Every row gives one point. Any point is a mix of the corners, with weights that add up to 1. It lies inside the corners' shape when no weight is negative. Say inside or outside, and name the corners with a negative weight.

Corners:
(1): [12 46]
(2): [-60 -41]
(3): [33  8]
Points:
[53 50] => outside (2)
[-32   1] => outside (3)
[-11  37] => outside (3)
[ 0 29] => inside

Corners:
(1): [  3   7  26  50  14  10 -14  -6  28]
(2): [ -8   0  -4  11 -60 -24  -5  -5  28]
(3): [ -5   0   8  -8 -12   6   4   6  28]
(4): [38  1 12 19 -3 -7 -2 21  1]
(5): [ -3   1 -13  17   5  39  -8 -10  14]
(6): [ -9  15   8   7 -25  20  18  -9  21]
(7): [10  2 18  3 11 -7  4 -9  0]
(8): [ -5  13 -17   5  29  -9  15  11  21]
(9): [-41 -12 -18   8   1  13  15  33  -5]
(10): [ 21 -34 -29  18 -15  -8  20  17   8]
Points:
[-2 -3 -4 12  1 -3  2 12 13] => outside (6)
[ 7 -1 -6 35 18 16  6 10 11] => outside (2, 3, 7)
[-1 -3 -7 16 -7  6  3  6 18] => outside (7)
[-11   1  -4   9 -10  11  13   7  13] => inside
[ 6  2 12  6  4 -3  4 -5  6] => inside

Corners:
(1): [  0 -19 -20 -51 -18  15 -17  -5  -2  29 -11  21   4  11 -33   9  12 -60
 -13  -7]
(2): [ 23 -16 -44   5  -8   5   4  31  12  22  28 -26  19   2  14   1   3  -9
   1  34]
(3): [ 26 -19 -25  22  -1  14  11  -8 -21  18   8 -30  13  28 -15  16 -13 -14
  14 -49]
(4): [-20  20  20   4  21 -50 -12   8 -46  -1  16 -14  36   8 -24 -12  26  -6
   6  -1]
(5): [ -4 -49   8  18 -29   2  -4   0 -32   0   7 -29 -31 -40 -26  50  22  -5
 -11  27]
(6): [-13 -31  27  -9 -20 -21 -32  25  19   7  21  12 -30  -3  -5  20 -22 -10
  16  -5]
(7): [ -5   7 -25 -25   9 -26  -1   7  14   1 -38  16  32 -15 -18  -2 -19   4
  11  -4]
(8): [ 23 -43 -12  57  30  -5 -18  -7   6 -28 -39 -12  24  18 -18  -6  54 -14
   9  -7]
(9): [ 38   8 -38 -29  11 -58   3  21  12  -8  -9   0  -6   9 -17  17  -8 -10
  -5  18]
(10): [ -6  11 -13 -12   2  22  17  47 -46   4  -4 -29 -25 -12   8  18  12  -4
 -11   0]
(11): [ -4 -12 -10   4   3 -14 -25 -17   5  36  -1  12 -18  10 -10  26  12 -21
  -7 -19]
(12): [-34  -4  -3 -45  16 -11  22 -29  27  -2  16   1 -26  -8 -30  14 -18 -27
  44 -43]
(13): [ 38  26 -16   3 -18  -6  18   9  -8   8   5  -1  -4 -29 -10  -8  -1 -32
   7  17]
(14): [-14  12  -3   3  14  14   4  13  -3   6   3  18 -41  25 -35 -11 -41 -20
  11   2]
(15): [  5  32 -16  27  -8  33 -26  17  -9 -10 -11 -41  41 -20 -14  18  46  33
  22  -4]
(16): [ 10 -19 -22   3 -47  23  45  -9 -16  12 -13 -12   6  36  -9 -48  39 -15
 -10   7]
(17): [  2 -26 -11 -45 -13  37 -45 -26 -32 -37 -11  26   2 -29   2  15   2 -10
  28 -28]
(18): [ 47 -55  -1 -29   3 -13  20 -15  20  15   1  21  -9   5 -19   7  -8 -18
   5 -12]
(19): [-30   8 -13   1   8  25 -10  -9  17 -46  -3  20  -8   7 -28 -40 -16 -30
 -21 -21]
(20): [ 24   0  20 -27 -27 -14  -2 -22  22   0 -45   5  19   6  -1  16   5 -24
 -10  29]
(21): [  2 -13 -12  16   9 -20  50  17 -29  -2   4  26  24  22 -26  12  25  -6
  17 -20]
Points:
[  0 -12 -11 -16  -5  -1  -2  -1   0   7  -3   2   0   3 -18   7  -1 -21
   8 -12] => inside
[ 15 -18  -7 -14 -16 -14   3   4 -10   8   6  -5  -3  -9 -17  22   0 -10
  12  10] => outside (8, 10, 11, 19)
[ -1 -11 -14  -1   2   3  -2   6  -8  -2   4  -2  -3   1 -18   4   4 -13
   6 -14] => outside (20)
[  0  -9 -12   5  -1   2   7   3   3   5  -1  -4   5   5 -16  -3   5 -17
   3  -4] => outside (9, 17)
[  9  -5  -9   6 -12 -14  22   8  -6  14  -5 -11  11  16 -22   0   8 -11
  13   7] => outside (10, 11, 17, 18, 19)

Corners:
(1): [  8 -24  21   4 -37   7  29 -11  -6  -8  14  31   0  36 -16   7 -38   2
  33 -16]
(2): [ 37 -36  -9  26 -22  17 -13   8  16   4 -16  10   5  20  23 -21   5 -27
  12  -4]
(3): [-34   2  26  28  38  16   7  32 -32   5  30 -15  18  -8   0  10 -43 -15
   8  17]
(4): [  9  18  50 -22  -3  -1 -19  30 -19  14 -38  34 -33  16  18 -22  -7  23
  10   9]
(5): [-39   2  22  22  26 -13   1  34 -33   2  17 -28 -34 -41 -23 -34  32   5
  35  -7]
(6): [ -5  -8  41  28  22 -29  35 -30 -33 -16 -34  22 -16 -38  -4  29  24  15
  38   0]
(7): [ 22   8 -22 -10  21 -18  24 -25  12  20 -13  16  43 -44  -3 -32  -8  20
  39 -37]
(8): [  4 -33  -8 -15 -46  45 -22 -24   8  -8  34 -18 -15 -14   8 -36   9 -28
 -18  16]
(9): [ -2 -10   1 -40  20  18 -21   8  25   3 -30 -16 -17 -34   4  14  -7  18
  28  -5]
(10): [-41  -6   2 -50 -26  48  24  13  26  -7   3  14  11  19  11 -19 -27 -28
 -22  14]
(11): [-17 -42  27  26  21  23 -35 -22 -29 -24 -28  -4  17 -24 -20  16   3  21
  25  16]
(12): [-25 -45 -20 -10 -33 -25  -4  15  27 -48  12   3 -28 -17  33  -6 -14 -15
   5 -43]
(13): [ 25  13 -30 -11   4 -27  53  -7  14  -6 -17 -11  45 -12 -26  20  -9  -3
 -18   6]
(14): [ 13 -12  20 -15 -25  24 -30  13  33  -8  41   6  20  15  -5   6  16  21
   5 -35]
(15): [ 29 -10 -33  30 -21  45  33 -16 -37 -38 -33  43  13  36  39  28 -29   4
  30  -7]
(16): [ -2 -33  27  -3  -5  16  -6  32 -31  10  10  19 -13  -6   3 -19 -10  -1
  13 -47]
(17): [-16  12 -23  27 -14 -32  60 -32  -9 -29 -25 -14  36   6  12  34 -18 -36
  35 -33]
(18): [ 29 -28  22  19  10   2 -14  -2  26 -10   8  -7 -28  27   5 -32  25  -6
 -22 -34]
(19): [  4  25 -34 -36  25  25   7 -12  19 -28   9  11  32  12 -31  12 -10 -42
  21  -5]
(20): [ -7  18  12  26 -26 -13  19  -3  24  -2 -20   6 -29 -14  -8   6  -3  -6
 -19  -8]
(21): [ 39  -3  56  30 -43  21  28  26  -1 -26 -21   4  13   6  25  -1 -31  15
   6 -18]
Points:
[ -1  -6  -7  10   1  -6  30 -20 -16 -11  -9  17  18  -2  -7   3 -12 -10
  28   4] => outside (9, 14, 16, 18, 20, 21)
[-11 -17   9  17   3  -7  20  -2  -6  -5  -1 -10  -3 -23  -6  -7  -6  -7
  13  -9] => outside (4, 14, 15, 19)
[ -1 -22   4  14   9 -15   5  -2 -17  -4  -3  -1   0 -18   5  -6   3   9
  30 -18] => outside (10, 19, 20, 21)
[  4  -5  -2 -14   6   8 -17 -28   3 -26  -1  25 -13   3  -6  10   4   2
  31 -32] => outside (2, 3, 5, 10, 13, 21)
[ 13 -20  -4 -15  -6 -15 -11 -20  20  -1 -10  10  -3 -14  -3  -5   9  -1
  12 -27] => outside (3, 5, 10, 15, 21)

Corners:
(1): [ 26   7   8  26   5 -10 -15  54  -4   3 -37  36  46   9   6  19   6   7
   1 -22]
(2): [ 12  19  34  26  -2   5 -40   5 -13   7 -34  16  14  -9 -18  -2  18 -30
  29  -1]
(3): [  5  10   3 -31  29  -2 -23  -5 -27  -1  33 -17 -25  12  51  -5  20   2
  -7  35]
(4): [ 10 -25 -12  -5   9  16 -33   4  -5   3 -26  10  -2 -36   4 -12  21  10
  37  33]
(5): [-14  31 -23  45 -26  -4 -15  26 -10  16 -33  16  15   7 -34  -7  17  13
  13  -6]
(6): [ 30  29  19   9  11 -21   5 -33  28 -21  44  -1  25   4  29  -7 -51  10
 -21   3]
(7): [ 19 -24  -2   9  24  16  -2 -25 -36 -26  18 -12 -22   6  53 -35   0  10
 -17 -12]
(8): [ 31  14   7 -30  33  46  18 -15 -14 -10  43   9 -42  -4  32 -29 -20  15
  32  22]
(9): [ 42  -5   9 -45  33  23   0 -14 -37  -2   5  -6  17 -26  -9 -21   3  22
  -6  34]
(10): [  9 -10  12  13 -27 -22 -30  40 -11   1  -5  17 -12 -31 -34  12  12 -11
  17 -17]
(11): [ 17 -16 -17   9  25   3 -23  24  20  -1 -16  -8  15  13 -22  -9  -3 -27
  -8 -16]
(12): [ 21   5  -5   0  29  18  -9 -32 -21  31   2   4 -32 -18   3  33  -7  24
  11  24]
(13): [-12  -8 -11  33   9 -11  -1   7   8  -6  16  53  22  21 -10 -23 -11  -9
 -18 -10]
(14): [ -1   6  12 -46   4  38   6 -44  16  -6  24   9   6  -8  34  -1  10  21
 -21   2]
(15): [ -6  -3   3  20   6   2 -15   6 -28  14 -17   4  44  -5 -34  10   8 -15
  60 -15]
(16): [ -8 -23   5  -1 -25 -29  26  18 -20  11 -33  12   7 -11 -19  10  -1 -27
  31  11]
(17): [ 27 -20  17  -6  29  20  10 -16  -3 -46  10  -6 -35  16  10   8   3  27
  -3  29]
(18): [ 27  36  16 -22  39 -37  16 -43  11 -43  22  31  -7  18  17 -30 -21  40
 -22 -40]
(19): [-17  -9  45 -35  40  28  12  -3  -8 -10  16 -18 -21 -15  25 -24 -21  32
 -17   3]
(20): [ -1  28 -28  -1  28   9   0  16 -16 -15 -13   8   9 -51   4  14   9 -18
  15   5]
(21): [ -1  -5   0 -42  23  34 -11 -24 -43 -32   6  -4 -16  48  35 -14 -48  28
  -1  24]
Points:
[  4   2   3 -12   8   4 -10  23  -6  -6 -18  17   1  -2  -6  -5   9   5
   4   6] => outside (6, 7, 12, 15)
[  9   2   6  -7  15   8  -6  -9 -14  -6   4   4  -2   3   9  -2 -14  10
   6   8] => inside
[  9  -4  -3   1  13   4  -3   8 -11   0  -4   7  -5 -14  -5   1  11   4
  11   3] => outside (2, 6, 21)
[13  5  8  1 16  0 -7 -3 -8 -9  4  9  4  1 13 -8 -4  6 -1 -2] => inside
[  9   4   9  -8  13   8  -2  -3 -12  -7   0  10  -3  -5   7  -1  -1  14
   9  12] => outside (7, 11)
[ 12 -23   1 -20  26   9   1  -1 -16 -19  -7  12   1   2   6  -5 -12  17
  -7 -10] => outside (2, 3, 5, 6, 8)

Corners:
(1): [ 28  -7 -24  19 -26 -20  -9 -17  21  17   0  28   7   8  21  34   1  17
 -22 -12]
(2): [ -3 -11   2   3 -20  -1  39 -13   8  24  16   9  13 -21  19  -2  -7  -1
   8 -25]
(3): [-21  23  -3 -35 -44 -26   5   8   9   4 -19  -6 -34 -23  15   4  12  15
  -7  29]
(4): [  9 -27 -52  17 -13  13   2 -12 -14 -13  31  10 -21  22  -3  18  31  15
  34  17]
(5): [ -6  21 -24  -7 -13 -19  11  -3 -15  10  -2  13   8  18  -2  13 -19  19
  34   7]
(6): [ -3  -4 -11   8   8  -6  31 -28 -29  -3  22   7  -2  13  -7  26  -3  35
   9 -29]
(7): [-12  24 -41 -43  17 -15  25  13  -6  -2  -6  -9  -4  -3 -10  -4 -22  14
 -22  37]
(8): [ 26 -29  13  14 -20  -1  -4  -9 -13   9  -7   8  23  39 -60   3  47 -35
 -40  -3]
(9): [-17  24   4  20  -4  -6  23  17   4  -5 -17 -21 -18  12  -9  -3  -6 -22
  21  -5]
(10): [-14 -26  -9 -15   1   3  -2 -24   7  -5  -4  -7 -17  17  -3  -5 -23   7
 -17   4]
(11): [ 36 -30  41  -7  27  11 -18 -27 -44 -36  25   7   1 -13 -13 -47 -16  10
  -3  27]
(12): [  8   0   2 -27  17   2 -26  -1  18  -1  -4 -11 -21   4  -8  12 -19  12
   9  14]
(13): [ 12 -22   6  -6 -21 -23 -27   4  17   1 -32  -3  17 -22  28   7  -7  38
 -26  16]
(14): [ -7  -7  -9  28 -22  -6 -31  15   5  -5  16  21  19  40   3   6  42   5
  14 -30]
(15): [ -1 -25   0 -35   0  -2  17 -14  -1 -30   7 -43  18  41  -6 -22  -6   3
  18 -13]
(16): [ 16 -14  12 -15  -7 -26  12   1  -8   4  24 -10   6   3   7  -8 -35   8
  12   3]
(17): [ 14  15 -12 -24 -10  -5   8  16  17   6 -33 -12  -4 -18  12  19 -40   8
  16 -22]
(18): [ 34 -18  -6  10 -32  18 -19 -17   8  35 -16 -20  -8  16 -43   3  40  -2
 -17 -22]
(19): [ -4  12 -18   0  13 -16  17   8 -12  28 -16 -15 -10  23  24  22   4  -5
   7 -27]
(20): [  0 -11   7   1 -16  43 -24  -2  -4   8  10 -16 -13  19 -39  -4  52 -23
 -28  28]
(21): [-22  -5 -21   9 -20   1 -32 -25  -6  -7  38 -14 -13 -15 -19 -11  11  12
  -7   8]
Points:
[  3  -2 -16  -5 -11  -9   3  -3   1  13  -3  -1  -1  12   2  15   5   7
  -3  -8] => outside (9, 11)
[ -6   2  -6 -22  -2  -6  12   0  -6  -4  -1 -12  -5   0  -2  -6 -16   3
   8  16] => outside (1, 6, 14, 18)
[ 17 -22  -3   1  -9   2 -17 -11  -7   0   7  -8   5  16  -6  -4   7   4
   1  -8] => outside (2, 3, 6, 7, 9, 12)
[  7   0 -13  -5 -14 -11  23 -13 -11   0   8   3   0  -1  -7   3  -6  11
   7  -3] => outside (10, 12, 13, 14, 19, 20)
[  8 -12  -5   4  -5   1  -3  -9  -5  -3   9  -2   0   6   0   0   1   9
  -1  -4] => outside (3, 5, 8, 12)
[  7  -3 -12  -8 -11  -6  -3  -8   2   2  -2  -4 -10   5  -2  10  -2  11
  -4   6] => outside (2, 14)
[ 2 -8 -7 -3 -8 -2 -1 -7 -1  1  5 -6 -5  3 -4  1  4  6 -2  1] => outside (5)

Corners:
(1): [ 25   1 -13 -25  -3  -5 -28   4 -24 -28  25 -19   1 -12   5  32   1 -10
  13 -25]
(2): [ -5   9  14  -5  17 -15  15   8 -12  13 -14  -9 -19 -26  18  12  35 -12
 -23   4]
(3): [ 17   4  13  -2 -16 -17  20   9  37 -14 -10  11  -5  -1  34  -6   5  10
   3  -7]
(4): [-10   3   9   0   0 -27  22  24  25  -3  16  -5 -23 -44  14 -23   8  60
 -21  -2]
(5): [ 25  -5  -1  26 -48   2   6 -10  29  -9 -22   6   5 -25  -5 -20  11 -12
 -11  -2]
(6): [-20  -8   2  -3  38  -7   1  -9  -3  18 -11  -7  -6  -3  17   5   2  12
  10  13]
(7): [ 26  18  18  17 -28   9 -21  12 -12  -9 -14   9  -6 -24 -12 -27  22   7
 -18  -7]
(8): [ 2 -1 24 -5 44  0  2 18  0 12  7 -7 -3 -3 19  9  5 -4 -8  6]
(9): [  6   4   7  46 -21   4  -4 -10   7  -2 -11  21  -8   3 -18 -11  -4 -23
   5 -20]
(10): [  4  -1   5  -6 -22 -23 -21   5  35 -12  15 -13 -18 -12   9  25  -3   8
   1  -5]
(11): [  1  12  18  -8  13 -32   2  18 -11  13   4 -24  -6 -12  13 -21  -3   2
 -14 -11]
(12): [  5   0 -13   7  19   3 -19  10 -18 -18 -29  21  19 -24  -5   6   8 -11
  -1   2]
(13): [ 22  -5  27  -4 -11  -8  -4   9  -6  12  23   7   6  11   3 -24   0   1
   5  21]
(14): [ 15  -2  11  13 -36  13  -5 -12  -6  -9  10 -12   4 -14   4  10 -16   9
  15   7]
(15): [-14  -2  -4 -11 -16   5 -13   7   9 -22  12  -4 -12 -32   9   1  -2 -13
  -7  12]
(16): [ 28  17  -3  12   1  32   2  15  -1   3  -3  14 -13   5 -10  21 -13 -19
   8  13]
(17): [ -4  -3 -18  19   1  -7 -25  13   0  -7 -13  -3   5 -29  -3  -8  26  -7
  -4   9]
(18): [-11   0 -38   1  18   5  -1  -1  -3  19  -8   6  21   1  16  16  -2  -1
 -11  27]
(19): [-14  -1   0 -16 -19  -6   0  12  13  -5  -4 -19 -13  18 -13  11  -3 -15
  14 -18]
(20): [ 13  10  17   1  11  11 -13  -1 -21  10  -2   5  13 -15  -1  -2  11 -27
  19  -7]
(21): [-18   4   1   8  14  -7  -7  -5   1 -10  14  -8  12  26 -18   7   6 -30
  15  25]
Points:
[-3  0  1  2  4 -4 -4  1 -1  5  3 -8 -3 -6  2  5  2 -8  3  3] => outside (3, 7, 12)
[  2   4  -1  -1   2  -4  -8   7 -12   7  -3  -4  -2 -10   1   4   5  -1
  -1  -1] => outside (3, 5, 8, 15, 21)
[  4  -1   3   4 -12  -2  -2   0   6  -8   2  -2  -4 -11   1   6   5  -8
   7   2] => outside (7, 8, 11, 18)
[  6   4   7  -1   1  -1  -9   9  -5  -3   3  -1   0  -5   3   3   4 -13
   2   2] => outside (4, 5, 6)
[ 10   3   1   1 -10  -6  -9   6   3  -7   1  -7   3  -2   1   8   3  -8
  -2   5] => outside (4, 6, 9, 15, 20)
[ -5  -4   3  -6  -4 -22  -3   7  15   0  13 -15 -15 -10  17   8  -3  13
  -3  -6] => outside (5, 7, 12, 16, 20, 21)
[  6   2   2  -4   4  -5  -9   5  -5  -4   3  -7  -1 -10   5   6   4  -5
   3  -4] => inside
[ 17   5   5   1 -15   1  -6  11   2  -4  -1   6  -7  -2   2   1   0 -17
  -7  -2] => outside (4, 6, 14, 17, 20, 21)
